Rows are points. Each copy is the shape, with its points in the same order, turned, moved and blurred by noise. Is it also mirrored, or only turned?
(in the rows, 128 means zero)

Shape (6 x 3):
[[128  63  88]
 [141 102  80]
 [104 146  99]
 [138 116 154]
 [146 175 221]
 [ 80 158 157]]
Copy 1 (6 x 3):
[[ 87  65 114]
 [112 101  97]
 [ 96 158 123]
 [115 110 168]
 [155 177 226]
 [ 83 177 177]]
Copy 1 is: only turned
Copy 2 (6 x 3):
[[133  53 118]
 [140  90  98]
 [ 98 134 109]
 [138 123 172]
 [148 190 223]
 [ 80 154 169]]
Copy 2 is: only turned
Copy 3 (6 x 3):
[[146  57 132]
 [165  93 117]
 [127 139 111]
 [137 127 178]
 [127 203 226]
 [ 85 165 153]]
Copy 3 is: only turned

Shape (7 x 4):
[[157 177 108 115]
 [ 89  46 101 189]
 [101 144  81 102]
 [ 99 162 142 152]
 [184  79 190  98]
 [119 101 141 116]
 [183 166 144  65]]
Copy 1 (7 x 4):
[[142 162  87 144]
 [135  65 212 105]
 [103 126  95 102]
 [ 97 162 150 150]
 [154  67 113 232]
 [113  91 133 162]
 [140 137  46 191]]
Copy 1 is: mirrored
Copy 2 (7 x 4):
[[154 166  82 115]
 [ 94  91 132 241]
 [ 93 126  74 124]
 [103 172 133 141]
 [202  93 179 131]
 [124 105 147 141]
 [185 131 111  64]]
Copy 2 is: only turned

Shape (11 x 6):
[[172 132 195 116 165 190]
 [120  94 177 123  57 164]
 [ 91  92  87  86 177 110]
 [ 92 157  99  72 131  99]
 [ 89 124 146 149 121 184]
 [104 159 157 152 150 157]
 [183 118 189 108 136  74]
 [142 218  89  85 144 104]
 [202  94  91 124  81  66]
 [142 102 140 203 129  77]
 [142 111  73 169 138 162]]
Copy 1 (11 x 6):
[[140 131 196 103 186 186]
 [100  72 160 161 102 189]
 [ 96 108  64  70 162 118]
 [ 61 157  84  83 116 139]
 [ 83 109 131 163 177 171]
 [ 83 150 150 149 180 149]
 [148 136 187  85 100 106]
 [ 93 232  99  87 117 153]
 [186 131  96 120  51 116]
 [146 127 129 175 134  65]
 [152 136  73 161 173 155]]
Copy 1 is: only turned
Copy 2 (11 x 6):
[[133  81 199 135 181 123]
 [111  99 191 138  64  76]
 [ 76 101  55 111 132 127]
 [ 73 161  98  73 121 124]
 [ 78 104 170 157  95 148]
 [ 73 133 172 153 142 146]
 [122 139 145 128 178  32]
 [115 208 119  73 160 151]
 [179 172  82 144 106  48]
 [ 97 161 118 218 133  70]
 [137 130 106 184 106 160]]
Copy 2 is: only turned
Copy 3 (11 x 6):
[[152 137 180 159 129 150]
 [ 74  79 145 129  65 139]
 [108 129  57  85 185 158]
 [ 73 181  71  80 145 118]
 [ 62 111 125 159 121 177]
 [ 76 155 127 172 145 142]
 [146 106 136 116 134  49]
 [105 228  68 120 132  89]
 [147  96  25 115  81  57]
 [ 97  68  69 188 150  74]
 [116 126  51 184 122 162]]
Copy 3 is: only turned

Shape (14 x 8):
[[188 175  85 112 166 140 155 181]
 [156 168 101 143 112 150 147 154]
 [106 185  87 100 141 138 142 209]
 [ 84  78 205 151 162 133 145 115]
 [156 161  75 180 128 140 165 158]
 [132  92 197 130 117 147  64  88]
 [116  70 178 116 164  83 102  81]
 [152 156  44 104 165 172 149 142]
 [135  15 183 124 133 147 132 109]
 [107 167  59 130 112  82 149 159]
 [121  62 171 105 113 131 141  68]
 [194 180  76 129 144  98 159 200]
 [125  54 193  93  90 128 130 121]
 [151 215 108 106 136 123 196 141]]
Copy 1 (14 x 8):
[[150 223  96  83 168 153 123 159]
 [143 194 106 140 124 160 121 147]
 [ 78 221 108 101 140 126  84 155]
 [105 101 204 150 161  95 176 129]
 [145 201  76 166 156 151 134 157]
 [160  65 197 127 115 137 118 121]
 [136  63 161  99 155  89 164  96]
 [106 185  81  93 176 201 122 150]
 [129  57 179 113 134 126 199 177]
 [ 96 185  49 130 127 106 115 116]
 [120  71 162 113 108 142 195 115]
 [163 234  62  94 152 115 120 163]
 [123  81 177 100  78 112 179 154]
 [123 247 107 109 132 148 149  96]]
Copy 1 is: only turned
Copy 2 (14 x 8):
[[214 196  98 104 169 165 146 159]
 [178 173 118 154 120 163 170 148]
 [145 197  83  89 107 125 141 173]
 [ 57 100 165 160 182 148 126 149]
 [178 183  94 179 135 168 166 150]
 [115  86 215 150 120 152  95 128]
 [ 98 104 195 140 195 103 104 107]
 [196 161  57 119 144 179 120 112]
 [113  29 166 151 178 150 136 159]
 [168 201  84 147 113  79 170 136]
 [109  59 159 145 164 139 146  92]
 [230 213 109 133 166 138 172 157]
 [114  48 188 120 146 115 170 138]
 [156 212 105 111 150 171 207 102]]
Copy 2 is: only turned
Copy 3 (14 x 8):
[[208 120  99 145 139 109 124 207]
 [156 144 109 151 101 149 131 168]
 [118 137  60 118  97 113 137 226]
 [ 54 109 145 179 199 138 176 122]
 [169 149  99 196  97 140 154 176]
 [ 67 119 150 166 165 151  81  86]
 [ 64  93 134 158 179  92 138  65]
 [197 134  40 142 132 149 141 167]
 [ 85  45 153 142 179 169 155  78]
 [140 143  77 148  61  75 171 154]
 [ 89 114 148 134 164 137 157  51]
 [206 111 105 149  95  89 132 211]
 [ 77  85 175 103 153 141 140  79]
 [180 195 115 118 131  94 158 184]]
Copy 3 is: only turned

Shape (13 x 9):
[[134 140  84  86 107 158 118 159 148]
 [131 165 110 109  56 197 125 122  98]
 [143 111 137 118 100  78 152 124 179]
 [189  35 119 163 158 150 107 102 140]
 [165 180  67  99 107 101 107 138 147]
 [135  35 105  92 173  65 154 138 134]
 [140 129 110 105 143 127 157 145 213]
 [ 58 117 132 237  70 197 103 127  49]
 [115  73 122 133  71 186 127 169  38]
 [176 122  88 107 142 156 177 106 107]
 [181 159 118 118  57 138 160 136 176]
 [134  68 148  55 153  67 116  63 156]
 [155  93 192 122 170  98 118 122 124]]
Copy 1 (13 x 9):
[[134 124 130  49  99 174 120 139 122]
 [111 167 125  90  73 178 111 138  49]
 [136 106 135 124  90 123 122 122 185]
 [128  33 130 125 158 146  60  88 114]
 [158 139  83  71 100 129 129 184 142]
 [125  54 151  82 160  76 136  72 169]
 [136  99 134  85 123 180 131 140 209]
 [ 18 180 146 148 158 151  38 150  19]
 [ 55 120 197  90 105 115 100 118  28]
 [112  91  92 107 118 168 157 106 106]
 [135 110 126 125  39 169 122 163 140]
 [172 114 113 108 112  91  99  32 185]
 [172 111 175 153 153 115 102  90 142]]
Copy 1 is: only turned
Copy 2 (13 x 9):
[[153 205 104 133 144 115 113  99 131]
 [161 193 126 153 111 179 110  35 125]
 [153 128 144 123  99  86 129 137 185]
 [155  68  61 163 184 110  88  95 188]
 [182 190 110 112 104 129  75 144 119]
 [137  90  68 149 137  52 165 165 135]
 [166 175 141 116 168  90 134 142 185]
 [ 33 118 122 180 124 241  96  35 149]
 [ 91 143  84 228 113 144 128  33 111]
 [204 136  95 179 153 152 144 118 130]
 [196 188 153 154  96 125  99 104 189]
 [177  68  92  71 119  53 159 112 131]
 [144  58 147 137 155  76 107 108 125]]
Copy 2 is: mirrored

Shape (16 x 11):
[[ 55 110 163 148 160 127 145  69 186 141 147]
 [156 160 164 104  97 116 145 106  85 160 117]
 [ 98 159  81 174 171 127 133 162 130 125 154]
 [153  75 167 164  95 111  88 145 130 135 181]
 [ 65 133  81 136 132  92 127 156 115  57 179]
 [149 181 134 121  87 155  55 119 174  93 182]
 [153  92 176 100 163  80 117 156 161 151 124]
 [ 58 145 173 187 148 117 143 137 113  66  81]
 [124 166 130 176 154 119  70 131 159  69 155]
 [125 158 141  90 119 102  74 132 175 179 118]
 [149 153 143 161 136  90 167  93  72 123  89]
 [ 82 119  89  79 108 118 114  82  90 180 139]
 [136  69  94 142  97 106 165 132 104 135  88]
 [151 119 163 159  82 157  82  66 165 174 177]
 [129 143 170 151 152 171 123  94 111 108  92]
 [147  82 151 134 109  84 129  80  78 170 120]]
Copy 1 (16 x 11):
[[ 78 139  68  98 217 173 102  85 131  91 178]
 [194 171  80 106 142 102 122 153  83 114 158]
 [107 158 172 168 174 124  98  96 112 116 131]
 [130  79  92 157 146 147  85 189 115 156 176]
 [ 63 110 173 142 117  83  76  98 123  80 157]
 [177 124 115 128  95 164  32 116 182 123 169]
 [143  83 107  94 200 118 129 171 131 124 118]
 [ 93 136 126 160 160 158 108 121  73   7 123]
 [133  93 159 163 149 151  35  97 153  86 130]
 [147 153 109  67 157 126  68 144 151 148 103]
 [174 149  83 160 173  83 117 104  55  82 134]
 [113 171  90  60 125  91  97  82  76 178 158]
 [ 97 118  79 155 118 111 167 132  75 129 111]
 [152 143  45 137 150 170  54 121 130 169 187]
 [172 126 107 118 160 177 116  87  79  76 150]
 [142 118  47 116 155  88 110 140  50 151 156]]
Copy 1 is: mirrored
Copy 2 (16 x 11):
[[ 58 110 141 160 184 102 154 118 157 170 181]
 [157 144 188  86 101 135 132 104 123 136 154]
 [121 167  75 146 151 124 133 181 105 124 175]
 [140  68 156 170  77  81 120 145  99 135 202]
 [ 86 148  70 133 133  65 163 156  99  58 160]
 [130  92  91 141  70 144  93 121 190  84 191]
 [124  82 199 109 140  91 108 198 136 137 159]
 [ 58 190 170 201 143 123 131 135  99  92 133]
 [116 139 101 185 131 110  88 160 156  75 189]
 [110 115 146  89  95 109  81 163 184 160 148]
 [167 191 190 138 154 108 140 107 108 122 138]
 [115 125 110  57 128  80 123  78 108 165 137]
 [155 113 144 145 125  86 164 140  77 147  83]
 [143  71 137 159  90 124 112  83 166 179 209]
 [116 134 172 166 161 165  96 100 117 112 145]
 [168 117 191 117 127  59 128  89  96 165 151]]
Copy 2 is: only turned

Shape (15 x 12):
[[144 148  79 192 149 158  81 125  69 139 172 164]
 [ 75 118 121  71 161  88  88  97 131 130 120 177]
 [135 162 117 101 128 141  52 126 167  74 152 102]
 [ 88  98  97 146 211  90 138 189 173  94  93 149]
 [188 145 152 184  79 150 164  76 132  93 142 132]
 [109  82  94  83 134 109 129 132 134 136 205 132]
 [129  53 141 186 187 197 143 184 112 166  92  83]
 [ 71  47  63  90  98 142  72  73 111 131 188 173]
 [175 174 149  91 190 150  77 180  99  60 199  93]
 [ 80 173 133 137 156 121 150 103 181 129 159 156]
 [159 144  55 105 179 172 129  64 107 161  82 122]
 [169  42 137 157 124 135 108  99 125 169 181  90]
 [171  80 133 125 108 110 165 166 136 180 164 118]
 [162  98  84  95 208 177 134  85 161 168  98 163]
 [163 115 136 146 199  94 183 147 106 149 128  85]]
Copy 1 (15 x 12):
[[148 129 142 203 166 159 113 123 131  75 177 180]
 [106  93 122  77 205 105  79 125 112 139 124 130]
 [118 157  84  80  93 143  83 126 141 121 156 167]
 [124  77  53 133 162 176 106 199 129 124 106  64]
 [139 197 153 159 102 129 182 111 166  97  72 144]
 [125  76 101  82 165 130 182 110 110 106 165 144]
 [175 130 117 192 125 232 152 115  66 149 138  41]
 [ 74  71 125  99 186 110 134  59  58  67 137 180]
 [173 209  78  87 136 190 130 172 140 125 216 171]
 [100  95 157 105 139 166 126 139 190 140 107 134]
 [175 143 127 134 176 148  78  37 152  74 140  78]
 [143 125 100 164 134 142 202  54  88 152 136 145]
 [194  96 133 122 119 121 209 119 105 139 135 107]
 [196  98 105 106 192 184  90  49 143 111  93  97]
 [179 138 107 150 173 160 182 138 164 161 157  49]]
Copy 1 is: mirrored
Copy 2 (15 x 12):
[[111 125 141 159 127 202 118  92  78 190 140 177]
 [ 86 155  99  66 177 123 102 154 115 206 166  92]
 [139 175  87 100  93 155  65 135 145 123 160 138]
 [130  86  60 182 172  91 106 165 161 203 175 106]
 [ 95 101 191 122  75 104 130 100 122  91 128 162]
 [105  94  72  80 130 167 134 108  98 152 190  75]
 [211  42 180 195 165 157 100 124 129 160 154  76]
 [ 64 120  99  49 135 215 120  75 126 200 129  58]
 [175 124  62 116 139 177  49 146  73  86 190 187]
 [ 70 140 139 128 135 121 125 142 149 156 228 129]
 [179 174 156 105 187 122 151  55 124 175 143 134]
 [141  75 156 116  82 150  92  69  67 147 153  56]
 [154  56 131 109  90 128 166 132  73 145 179  81]
 [181 113 147  81 179 103 122  59 151 211 184 126]
 [161  90 128 170 166  82 133 121  58 128 188 104]]
Copy 2 is: only turned
Copy 3 (15 x 12):
[[139 140  80 172 112 201 123  93  33 137 170 111]
 [ 86 170 137 113 140 127  27 124 114 112 158 132]
 [113 122  89 107 138 163  85 128 128 128 118  25]
 [ 89  76 141 149 201 136  85 195  87  81 161 137]
 [135 134  93 118 147 156 203  39 129  88 129 103]
 [ 89 115  87  78 118  84  89 120  61 151 155 130]
 [145  55 142 122 173 203 153 150  58 157  83 200]
 [ 61 107  84  85  79 142  30  50  83 155 184 139]
 [183 139 101  72 127 164 115 177  45 109 113  22]
 [ 56 166 142 138 127 127 143 143 117 107 155 109]
 [ 67 186  66 121 191 209  93  91  58 122  86 151]
 [138  92 119  88 160 132 137  50  67 204 131 137]
 [148 113  78 103 160  82 154 118  90 166 132 170]
 [ 63 171  92  79 215 204 101 127  80 145 142 167]
 [139 135 133 125 207 109 151 139  34 109  93 149]]
Copy 3 is: only turned
Copy 4 (15 x 12):
[[149 128  95 141 118 178   8  96  96 114 147 142]
 [149 139 164  82 204 153 113 128 114  83 101 198]
 [110  80 110  74 153 178 115 117 154  62 131  97]
 [154 147 110 173 165 136 134 210 170  75 128 179]
 [109  84 158 179  77 140 116  39 129 122 106 109]
 [119 101 163 110 170 187 123 147  90 141 184 167]
 [124 141  96 203 116 165  94 218  89 167  64  98]
 [ 83  81 153  73 156 201  78 125  44 112 139 234]
 [174 119 121 115 156 240 111 125 140  67 173  38]
 [ 97 164 157 130 167 149 110  99 184 120 134 159]
 [127 133  52 144 204 133 107  72  65 131  88 137]
 [112  40 166 156 146 173  75 145  80 178 115 118]
 [158  88 164 144 120 138 135 147 102 199 150 126]
 [141 118  66 157 210 178 134 104 111 165  73 178]
 [168 135 146 207 180 123 120 149 106 146 137  87]]
Copy 4 is: only turned

Shape (17 x 12):
[[ 94 154 104 125 129 125  73 124 123 198 150 146]
 [103 151 127 109  94  99 145 142 138 119 118 144]
 [193  81  38 145 172 125 106  87 149 147  95 145]
 [ 90 104  68 112 113 127 185  87 161 151 157 138]
 [137 107 152 152 130 138 160 133 146 137 166 146]
 [103 148 144 121 105 136 188  89 109 159 136 135]
 [106 153  52 129 118 137 183 132 124  98 165 130]
 [ 99  57 122 112 152  86 109 114 111 228 121 128]
 [114 163 155 101 113 117 107 131 151 148 172 101]
 [ 97 152 146 165 186 122 154 101 139 134 151 143]
 [114 161 129 161 118  92  58 102 100 104  77 104]
 [227 154 149 156 136 131 171 148 136 114 170 139]
 [ 92 117 112 103 112 137 112  95 128 119 145 143]
 [124 142  93 107 109  85 173 100  98 106 148 142]
 [155 149 157 104 174 129 167 175 130 114 107 111]
 [ 96 147 154 121  99 141 151  94  99 120 159 133]
 [166 104  42 146 109 121 182 110 129 113 150 118]]
Copy 1 (17 x 12):
[[110 101 100 104 113 123  87 158 100  92 159 108]
 [119 130 138 111  95 132 117 145 162 136 114 159]
 [144 151  73 171 169  93  30  92 174 160 172  88]
 [131 185  78 114  69 140 100 145 173 132 117  73]
 [109 146  94 200 113 143 135 150 132 111 120 128]
 [128 157 143 128  79 120 140 134 116 134  87  91]
 [137 188  84 101 131 146 144 159 164 156 140 111]
 [ 85 104  71 145  48 139  59  74 112 119 149 102]
 [130 100  98 127 103 119 145 146 134  52 122 132]
 [ 69 143 106 145 160 144 127 142 118 125  99  97]
 [131  73 108 116 149  75  84 135  89 151  77 163]
 [131 145 131 220 160  98 191 150 165 126 162 134]
 [140 165 108 127 106 125  87 140 125 110 106 136]
 [123 183 104 114 103  95 138 129 146 152 129 145]
 [129 112 131 153 158 158 170  86 170 118 133 151]
 [131 158 127 125  93 127 153 151  97 105  89 118]
 [160 184  64 155 109  96 127 139 178 178 153 107]]
Copy 1 is: only turned
Copy 2 (17 x 12):
[[ 98 122 171  82 128 109 137 168 155 116 125 163]
 [ 97 145 133 137 108 142 174 111 152 118 123 106]
 [197  80 123  70 150 157 122  88 169 177 168 181]
 [ 93 102 118  53  87 153 133  55 132 116 107 123]
 [133 131 110 103 127  84 117  81 132 104 133 112]
 [ 96 155 125  98 119 117 155  82  91 109  89 141]
 [ 79  60  86 115  96 139 147  99 121 146 104 105]
 [137 143 203   7 147  84 163 106 159 138 122 134]
 [ 73 148 142 120 149 132 144 141 135  83 160 113]
 [ 88 136 149 130 149 103  80  81 126 143 113 133]
 [147 159 182 161 148 184 135 179 129 165 114 126]
 [156 118  78 167 159  80 147  81  94 110 180 135]
 [116 112 144  87 127 152 131 122 154  89  92 113]
 [114  89 139 130 122 138 184  73 105 121  96 117]
 [107 159  86 153 195  98 165  82 166 152 136 106]
 [101 132 128 117 136 138 139 121  93  83  83 102]
 [146  65  93  95  95 157 159  74 103 154 146 117]]
Copy 2 is: mirrored

Shape (15 x 12):
[[158  88 117  88 166  76 126 150  54 168 183 179]
 [ 70 138  98 101 108 176 106  89 127 108 108  98]
 [173 100 182  83 162 132 141  82 108 163 147 158]
 [ 57 165 107 125 123  97  85  71 178  94  77 126]
 [ 70 139  94 140  55 132 127  65 122 112  55  74]
 [141 105 165  85 131 103 118 163  85 223 109 171]
 [104  89 162 175 159 106 193 132  96 171 134 152]
 [ 21 113 129 122  63 151  97  92 141  94 113 103]
 [ 66 139 147  67 137 124 176  91  74 103  82 154]
 [147  79 130 183 167 132 109 141  36 164  90 136]
 [ 55 173 196  91 119  96 118  80  98  94 120  74]
 [ 84 191 160 129  93 151 116 100 104 101 120 165]
 [143  61 162 140 224 146 158 206  65 183 101 145]
 [ 66 160  59 148 130 166 109  99 106 197 110  87]
 [ 98 170  91 136  83 146 143 139 138  98  90  65]]
Copy 1 (15 x 12):
[[120 127 100  61 100 135 128  67  60 185 100 205]
 [107  92 177 124  82 141 135 117 134 125  98  43]
 [ 96 106 173 104 137 178 116 120 101 214  95 184]
 [122 123 186 186  92  99 176  86 177 115  72  80]
 [137  72 163 160  80 146 114  71 197 123 123  32]
 [ 95 135  74  78 120 136 105 117 143 220  93 171]
 [184  88 123  59 157 159 158  98 159 177 116 171]
 [126  95 196 109  72  95 162  94 173 155 123  25]
 [144  99 165 105  27 185 150 125 168 160  81 137]
 [172 103  57 120 140 182 152  94  93 201 132 120]
 [180 169 220 130  60 135 108 120 167 165  97  95]
 [104 162 181 110  84 174 174 111 171 138 138  99]
 [177  86  45  72 151 156 153 178  89 205 104 178]
 [126 113 110  97 143 158 116  84 141 102  60  31]
 [136  97 147 141  97 127 106 126 170  75 150  69]]
Copy 1 is: only turned
Copy 2 (15 x 12):
[[141 188 137 112  91 146 202 204  94  48  52 149]
 [136 149 161 168 162 126 122  86 153 133 126 110]
 [201 138 157  97  93  94 144 185 145  79  72 145]
 [ 84 107 168 181 121 106  85 141 156 151 105  56]
 [102 109 205 172 131  91 107  59 107 141 148 105]
 [163 157 168 129  74 127 181 219  93 123 100 185]
 [131 166 128 162  34  61 149 139 119  71  84 177]
 [ 69 150 196 169 137 108 114  80 188 141 142 140]
 [157 193 214 151 109  90 104 118 116 134  45 134]
 [160 161 140 161  42 166 137 138  73  37 122 178]
 [114 201 223 139  84  84 122 122 174 146 112  70]
 [106 189 140 101 120  97  73 135 131 154 123 114]
 [209 183 100 188  24 145 177 158 102  79  71 207]
 [123 170 141 205 156 100 153 122  84 118 174 111]
 [116 147 136 150 111 109 137  51 104 178 132  94]]
Copy 2 is: only turned
Copy 3 (15 x 12):
[[120 190 174 139 174 179 158 117  78  90 171 110]
 [ 70 117 103 115 111  54  94 125 162 143 126 129]
 [119 153  70 123 149 188 157  99 128 125 149 133]
 [110  87 153  83 102  63 104 114 228 157 151 183]
 [ 27  87 142 136  85  63  81  81 179 206 130 146]
 [157 110 135 138 184 144 163  64  65 149 166 108]
 [118 156 157 133 149 168 176 154  93 223 153 112]
 [ 50  70 147  79 102  61 121 119 172 154  79 121]
 [ 77 178 115 109 193  99 131  89 163 189 108 151]
 [ 76 105 149 221 163 137 157 142  80 162 170 141]
 [ 84 111 119 123 154  85 144  85 244 168 130  70]
 [110 139 109 115 113  46 181  91 182 150 108 157]
 [156 134 146 185 203 170 133 172  48 175 135  99]
 [ 65 105 114 122  87  53 106 135 104 176 208 112]
 [112 125 139 148  56  42  73 115 159 181 119 106]]
Copy 3 is: mirrored
Copy 4 (15 x 12):
[[110  91 113 101 154 141 244 147  87  73 164 126]
 [106 153 116 122 135 171  83 144 128 133  81  79]
 [140  73  83 109 118 165 147 113  92  55 143 141]
 [ 69  91  91 118 135 150  84 185 168 196  81  98]
 [109 126 129 140 132 108  66 126 160 166  74  27]
 [129  73 127  99  94 109 168 184  76  58 183 106]
 [132  80 144 146  66 104 216 121  90 109  91 129]
 [ 61 118 157 155 129 160  69 153 122 149  66  54]
 [108 106  83 153 140 119 137 184 140  51  43 101]
 [182 118 167 132 147  86 180 138  50 118 123 134]
 [ 60  93 126 113 156 109  71 137 149  82  60 123]
 [ 71 134  96 184 129 128  83 154 127 112 115 126]
 [201 119 188  98  83 126 224 175  69  66 111 163]
 [107 189 111  63 102 115 125 128  79 168 107  64]
 [106 173 160 124 121 124 105 135 197 140  99  82]]
Copy 4 is: only turned

Shape (18 x 12):
[[130 119  81  99 123 116 154 157 183 161 131 156]
 [133 114 112 150 134 174 165  95 158 163 132 148]
 [135 124 159 168 138 106 195 159  90 159 168 122]
 [132 140  88  97  97 168 108 115 182 173  63  95]
 [145 186  68 114  52 112 146 105 140  98 114 129]
 [180 125 131 108 111 117 134 150 130  99 174 116]
 [150 178  75  91  69 169 104 155 152 113 117 136]
 [133  62 172 195 131 108 168 128 118 140 170 166]
 [114 186  74 112  92 120  65 137 178 111 106  92]
 [147 119 120 174 155 100 183 142  76 160 182 116]
 [200 154  81  98  95 107 126 114 155 149  89 109]
 [181 118 168 170 139 132 153 140  84 166 155 164]
 [180 102 129 154  94 134 150 108 167 127 182 100]
 [152  81 189 163 116 107 205 163 108  80 146 116]
 [170  66 104 196  94 107 147 176 110  87 143 127]
 [167 143 149 180 194  99 175 131 121 122 144 160]
 [132 107 126 120  29  94  97 130 178 126 119 132]
 [117  78 129 122 188 127 158  91  78 154 146 155]]
Copy 1 (18 x 12):
[[151 157 143 125 183  83 155 131 141  97 156  97]
 [133 161 118 219 162  94 159 119 154 106 148  99]
 [111 181 152 187 101  95  94 114  94 143 203  97]
 [104 132 109 144 187 141 205 132 179 102 100 108]
 [ 89 129 133 120 184  94 119  60 108  93  83  84]
 [139 148 178 147 142  98  79 116 127 144 108 113]
 [138 116 156 122 193 146 126  72 152  83  80 120]
 [149 162 148 206 100  42 118 101 119 169 190 129]
 [101  98 135  87 150 115 147 113 154  67  66 127]
 [114 185 122 174  94 100  71 113 133 148 202  78]
 [131 152 109 107 171 133 150 115 128 136  84  58]
 [171 174 142 195  99 118 112  84 119 167 176 104]
 [107 176 168 181 133  63 124 121 147 153 102  98]
 [119 187 159 189 118  84  84 121  59 177 163 161]
 [132 212 122 128 131  63  84  78 135 175 143 157]
 [179 191 100 188  87  90 107 121  77 113 146 110]
 [106 112 170 102 159  64 174  81 120 154 102 141]
 [168 115  80 217 136  91 101 151 139 156 198  89]]
Copy 1 is: mirrored
Copy 2 (18 x 12):
[[ 75 127  81 116 181 193 117 129 137 119 131 135]
 [ 80 139 134 131 182 154 121  72 111 110 174 120]
 [107 132 113  73 128 109 108 157 106 103 193  81]
 [ 94 173 126 174 199 156 140 100 197 156 129 164]
 [ 53  94 135 107 117 161 182 100 195 144 127 146]
 [120  80 128  87 137 123 110 132 148 109 101 121]
 [114  93 124 127 157 170 156  98 213 107 115 173]
 [119  99 118 129 145 130 113 132  60 102 182  37]
 [ 83 119 106 177 115 151 123 103 231 150  97 157]
 [ 87 139  99  72 118  88 111 136  99  81 175  80]
 [ 53 141 146 123 173 132 163 130 172 126  89 146]
 [120 122 154 117 143 105 132 145  84  54 171  92]
 [ 84  70 132 112 184  98 101 103 132 130 136  98]
 [149  95 162  72 133 125 103 154 115 128 162  31]
 [112  90 108 102 146 128 144 116 156  83 123   7]
 [ 76 143 163 109 101 145  78 137  88  71 156  86]
 [108  63 105 171 166 148 166 140 160 175 116 113]
 [129 180 107 110 130 137 117  87  45 111 146 106]]
Copy 2 is: only turned
Copy 3 (18 x 12):
[[ 85 152 117 120 131  61 123 174 171 139 153 127]
 [127 119 135 166 137 120 159 159 174 134 191 124]
 [137  65  80 117 100 156  74 139 161 132 171 120]
 [117 189 147 118 160 111 188 183 184  82 126 105]
 [ 80 157  86 162 169 128 152 185 102 133  92  88]
 [120 131 102 139  82 103 109 144  87 105 139 111]
 [ 53 165 151 145 147 112 143 181 112  82 105  99]
 [142  48  82 161  92 114 120 108 161 137 177 171]
 [105 169 133 114 200  84 146 146 111  74  82  89]
 [137  80  65 118 123 150  75 144 136 127 204 127]
 [130 180  96 121 137 106 158 218 116 110 119 118]
 [138  65 116 127  86 157 112 160 131 125 177 175]
 [141  96  89 161  99  90 162 153 115  98 166  89]
 [159  77  67 179  49 133  75 121 158 120 119 122]
 [117  89  41 187 110 100  95 147 133  64 139 165]
 [178  78 117 148 129 119  64 164 124 159 163 152]
 [ 89 124  83 130 120  70 198 138 142  99  75 126]
 [146 143 106 135 121 154 108 103 156 160 217 175]]
Copy 3 is: mirrored
